Each row is a point. Each copy is the shape, with its points in the same order, turned, moved and blurred by noise. Some copies are also mirrored. Which?

Shape, 9 rows:
[[ 77  37 -40]
 [ 31 -20 -36]
 [ 22 -47  -5]
 [  3  22 -39]
 [-40  62   6]
 [ -2   6  -5]
 [  4 -22  -9]
 [-11  -9  69]
 [-19  35 -87]]
Copy 1 (9 x 3):
[[  6 -49 -90]
 [ 13  13 -47]
 [ 33  22 -13]
 [-34  -2 -44]
 [-79 -36   8]
 [-16  -7  -9]
 [  3  11 -11]
 [ 10 -28  56]
 [-73  18 -75]]
Copy 1 is: mirrored
Copy 2 (9 x 3):
[[ -8  89 -76]
 [-17  18 -58]
 [  2  -9 -49]
 [-35  40 -21]
 [-22  60  55]
 [ -9  15  -7]
 [-13   8 -31]
 [ 46 -12  37]
 [-98  44 -17]]
Copy 2 is: only turned
Copy 3 (9 x 3):
[[ 11  27 -84]
 [ 43  30 -24]
 [ 46 -12   7]
 [ -9  45 -24]
 [-72  29   3]
 [  0  14  -7]
 [ 20   0   7]
 [-24 -59   9]
 [ -9 102 -12]]
Copy 3 is: mirrored

Shape:
[[ 35   7 -42 -53 -46 -23]
 [ -5   7  33  56  17  25]
 [ 38  16   1 -23 -23  -5]
 [-47 -54  49 -39 -17 -49]
 [ 21   2 -52  44   5 -61]
 [-60   8 -53 -38 -29  -3]
 [-36 -32 -36  43  65 -34]
 [-23 -16 -52 -50   7 -56]
 [-38 -62   3 -29 -45  26]]
Copy 1 (9 x 6):
[[ 63  64 -15  21 -67 -12]
 [-14 -25 -25 -16  34  16]
 [ 50  19 -23 -16 -39 -16]
 [ 54  -5  86  41  -2  15]
 [ 23  46 -38  50  34 -60]
 [-12  73  24  42 -54  24]
 [-11  57   9  36  81  -5]
 [ 33  91  41  46 -17 -24]
 [ 45  20  21  29 -31  80]]
Copy 1 is: mirrored
Copy 2 (9 x 6):
[[  3  31  13 -65 -17  51]
 [ -9 -21   7  70 -11 -16]
 [  4  19  39 -20  -7  27]
 [-21 -48  31 -67 -26 -64]
 [ 38  26 -56  -2  -7  -1]
 [-70   0 -34 -51 -38  23]
 [  3 -45 -83  12  26 -35]
 [-12   4 -41 -85  10   2]
 [-33 -63  19 -50 -54  14]]
Copy 2 is: only turned

Shape (12 x 8):
[[ -5  21  87  55  40 -12 -48  19]
 [-77  51  -3  48 -11  29   0 -25]
 [-39  42 -28  32  26 -27 -26 -13]
 [ 24  60   7 -33 -41 -34  37 -37]
 [-68   5   6   4  54  -8  19  34]
 [  3 -27  29 -51 -24  37  -7  39]
 [ 26 -44  22  47  56  23 -35 -41]
 [-55 -41 -26 -18 -44 -46  40 -11]
 [ 48 -10 -17  14  42 -82  -3 -27]
 [  3 -34  41  29 -19 -24  52  74]
 [-80 -12 -34 -15 -23  14  16  71]
 [ 17 -45  68  48 -51  -3  50  49]]
Copy 1 (12 x 8):
[[ 62  25  60  62  -1  35 -52 -25]
 [-67  27  66  26  28 -13 -20  15]
 [-21  -9  37   1  14 -32 -49 -20]
 [ 17  16  26 -59 -28 -43  40  25]
 [-24 -57  13  39  12  28 -32  23]
 [ -9  18 -33  17 -69  48  25  -4]
 [ 25  12  17  23  40  46   0 -96]
 [-41 -51  -5  32 -29 -50  62  -6]
 [ 63 -42   1 -24  14 -40  -4 -66]
 [ 42  -1 -44  77  -6   3  30  38]
 [-75 -26 -39  57 -34  -2 -14  39]
 [ 47  35 -24  93   1   5  61  24]]
Copy 1 is: only turned
Copy 2:
[[-19 -26  44  38 -25  68 -43  70]
 [  0 -26 -58  59 -40  25 -55 -24]
 [ 57 -35 -13  52 -17  18 -25   4]
 [ 19  62  16  39  44   7 -24 -54]
 [-15 -48 -20  63 -12 -18  19  33]
 [-33  42 -14 -35 -14  -3  28  29]
 [ -1 -75  35 -36  -4  72  -4   5]
 [  2   1  14  17 -42 -73  12 -56]
 [ 63 -32  82  22  28  20  18 -17]
 [-55  24  49  49 -53  11  61   5]
 [ -7   9 -58  38 -67 -46  45  14]
 [-80  35  58  23 -67  36  32 -19]]
Copy 2 is: only turned

Shape:
[[ 22 -46  66 -79 -23  47   7  -2  -9 -52 -71]
 [-13  -7   0   0  20 -43  59  29  57 -20  -3]
 [-29   7  -7  23 -61   1 -50 -57   9 -20 -18]
 [-23  10  17 -13  37 -36  45  11 -29 -38 -71]
 [-35   6  -5 -53  57 -20 -51  25 -37 -44 -59]
 [  0 -24 -13  32  49  66 -20 -21  34  38   3]
 [ 32 -42 -11  42 -56 -34 -51  45 -74 -10  48]
 [-50   1  60  -8  50 -29  34 -21  52  34  13]
 [ 11 -30  30  36  20  27  -4 -17  18  13  50]
 [-31 -11 -17   2 -34  46 -36 -19 -72 -71   1]
 [ -2  23 -20  50 -59 -46  24  24  -6  33  39]
 [ 20 -43 -26   7 -44  -5  16 -73   0  54  46]
 [  4 -53 -23 -23  20   8  64 -30  50  37  47]
 [ 66  23  67 -45  58  58  -6   7  46   6  17]
 [ 76 -20  18 -12 -60 -20  48 -64  35 -60 -27]]
Copy 1 (15 x 11):
[[ -39  -61   37   15    7   36  -15  -54   49  -42  -61]
 [ -40   30  -37    2  -12  -19   25   62   28  -28    3]
 [  33   47   21  -30  -59    6  -25  -68   -9   24   22]
 [  -9   -7   13  -15  -25  -15   95   -2   12  -27  -31]
 [ -10  -12   19  -24   14  -65   66  -50    2   47  -46]
 [   4   48  -44   38   54   59  -20  -13  -18   60  -29]
 [  41  -15  -48  -34    9  -69  -47  -57  -83  -53   22]
 [ -55   20  -25   49  -15   18   33   47  -11   37   40]
 [ -26   26  -28   29   20   37  -32   -5  -48    4   21]
 [  35   -9   28  -89   -2   21   -2  -51  -57    9  -27]
 [  41   28  -84  -21  -48  -21  -19    2  -32  -26   48]
 [  53   12  -48   16   21   42  -37  -27   -3  -23  102]
 [  -3    0  -49   11   54   42   -5   59   36    8   49]
 [-112    7  -61   29   41   42  -12  -44   10    4  -31]
 [ -22   26   17  -22   10   44  -14  -49   63 -108   41]]
Copy 1 is: mirrored
Copy 2 (15 x 11):
[[  48   20   57  -90    2   -9   -1  -20   -8  -92   14]
 [  10  -33  -11   17   58  -45    7   16   66  -18    5]
 [  12   43  -23   72  -23  -21  -31  -28  -42  -18    1]
 [  -9   36  -20  -34   70   12  -16   52   35  -35    7]
 [   8  -12   -3   -9   53   86  -38   27  -20  -52  -26]
 [  93  -14  -14   24  -24   36  -26  -18   53   14   66]
 [ -10  -24  -23   -8  -79  -38  -46   81  -56   30  -20]
 [ -28  -25   -6   21   42   -1  -47  -23   77  -28   68]
 [  35  -39  -15    4  -32  -21  -32   13   24   18   78]
 [  16   17  -34   -9  -61   30   21   16  -73  -39   13]
 [ -41   -6   -7   50  -32  -47    1   43   27   54    4]
 [  11    7  -33    1  -54  -50  -16  -65   18   70   31]
 [  20  -54  -28  -22   -1  -24    9  -44   71   37   42]
 [  73  -47   92  -26   32   13  -24  -10   29    4   79]
 [  34   34   23  -17   38 -119   13  -31  -27   -6    7]]
Copy 2 is: mirrored
